Each row of a before or after table is a point. One or more steps were done to the points. Then noise was added and the rows were shuffled. The steps act on columns, c1 being the first. Name the steps. A step turns or swaps two columns, mirrors them in a line or flattens them onto one, adds a multiple of one to another, or multiplies or shifts one. Angles are multiples of 10 degrees, from the lower column toward the higher: turns from -170 to 170, lines from 10 to 170 but not 90. Use the fewest steps. Two steps may share a column if one is a turn and the other turns, adds or multiplies; they go together, in the order done. Otherwise the lowest column goes first.
In the rows, 128 means zero.

Before (11 x 2)
[[100 123]
 [127 121]
 [123 164]
 [134 131]
 [ 63 115]
 [188 120]
 [119 142]
 [157 145]
 [ 84 151]
 [172 136]
 [115 131]]
After (11 x 2)
[[125 185]
 [137 101]
 [130 117]
 [110  82]
 [155  67]
 [113 169]
 [ 92 115]
 [133 130]
 [107 153]
 [126 130]
 [117 120]]
Steps: turn c1 and c2 by 100 degrees

Before (14 x 6)
[[173  80 114 150 129 139]
 [127 155 136 144  69 113]
 [ 92 115  90 142 120 133]
 [ 83 138 137 114  90 112]
 [129  89 102 131 156 115]
 [114 117 114 162  97 132]
 [191 151 114 137 117 109]
 [150 150 177 143 163 106]
 [145 156  98 141  99 103]
 [ 88  93 169 127 121  90]
 [141  96 100 131 155 120]
 [140 100 136 180 126 103]
 [152 136 134 144 112 114]
 [125 134 135 143 182 122]]
After (14 x 6)
[[127  95 143 136  77 159]
 [165 115 141  92 136 144]
 [ 59 130 136 112 100 117]
 [108 112 178 136 152 165]
 [163 100 118 137  96 191]
 [ 99 169 141 176 129 159]
 [145  92 164 113 120 125]
 [103 116 143 102  91 167]
 [115 139 133  99 169 129]
 [153 106 133 168 154 227]
 [ 92 107 148 114 166  79]
 [100 113 144 135 111 138]
 [122 130 136 103 175 149]
 [127 179 143 139 151 139]]
Steps: turn c1 and c6 by -160 degrees; multiply c6 by 2; turn c2 and c5 by -60 degrees; swap c3 and c4

Before (9 x 9)
[[131 124 152 132 148 108 110 145 117]
 [137 143 131 155 156 170 122 125 149]
 [132 109 141 175 178 113 228  98 142]
 [139 110 230 135 113 114 154 102 169]
 [126 139 125 120 132 102 183 145 141]
 [128 149 161 145  76 128 132 147 127]
 [143 138  94 139 170 143 111  78 124]
 [204 124 144 132 115 116 112 151 130]
 [127 102  93 147 159 103 126 131 144]]
After (9 x 9)
[[124 148 132  97 154 118 125 170 147]
 [129 113 106 122 104 144 107 134 147]
 [133 136 129 135 138 147 100 111 132]
 [128 133 149 108 136 135 162 102 144]
 [111 110  61  87 114 102  47 110 122]
 [118 151 162 127 161  77 146 134 138]
 [112 134  83 116 137 152 159 101 119]
 [ 61 115 156 128 121 153 100 119 133]
 [ 93 149  45  99 149 100 165 108 170]]
Steps: turn c1 and c7 by 160 degrees; turn c3 and c7 by -120 degrees; flatten c2 and c5 onto the line at 50 degrees; turn c4 and c9 by 110 degrees; mirror c6 and c8 in the line at 50 degrees

Before (14 x 14)
[[116 156 139 126 186 101 123 112 171 176 149 137 144 149]
 [137 106 168 168 130 129 140 156 143 136 115  98 127 134]
 [159 133 131 133 124 134  98 159  80 156  95 140 133 157]
 [143 117 139 128 155  84 143 120 123 150 162 131 138 148]
 [150 111 120 138 169 100 152  94 122 154 120 125 111 188]
 [114 101 128 119 127 122 118 144 143 142 106 112 145 161]
 [101 114 126 120 152 140 146 137 104 119 120 146  86 149]
 [139  92 115 153 130 136 141 129 125 129 116 134 151 131]
 [114 154 137 111 129 157 132 132 146 165 159 120 140 169]
 [113 133 127 134 141 132 152 137 144 109 135  85 126 141]
 [134 148 180 156 116  98 154 157 118 121 122 129 153 191]
 [115 159 160  86 147 160 187 124 112 139 148  99 142 152]
 [106 113 145 156 102  96 104 122 123 138 100 106 134 123]
 [ 90 131 149 137 161 127 110 117  95 154 128  86 132 159]]
After (14 x 14)
[[122 114 126 121  97 129 147 138 106 119 114 161  88 116]
 [128 131 126 135 112 128 151 136 146 108 128  99 126 117]
 [128 112 118 137  62 128 152  94 115 154 127  75 111  66]
 [136 156 137 113 106 128 132 130 152 165 151 128 138  59]
 [124 105 168 168 123 128 139 157 170 137 119 141 127 119]
 [118 102 128 119 112 127 118 144 144 141 105 136 144  71]
 [125  92 115 154 125 130 140 129 117 130 120 135 150 126]
 [121 135 130 132 118 128  97 160  83 156 109 186 132  75]
 [133 159 161  86 102 127 189 123 134 138 141  94 141 105]
 [140 116 139 126  95 127 143 120 131 151 163 117 137 121]
 [117 112 145 155 155 128 104 122 134 138  98  97 135 111]
 [133 155 137 126  67 128 122 111 178 176 143 113 143 150]
 [123 132 151 139  85 129 110 118 110 155 116  70 133 110]
 [126 148 179 158 107 128 153 156 155 121 125 173 154   8]]
Steps: flatten c1 and c11 onto the line at 70 degrees; add 0.7 times c3 to c9; turn c5 and c14 by 150 degrees; multiply c14 by 2; multiply c6 by 0; add 1.5 times c8 to c12
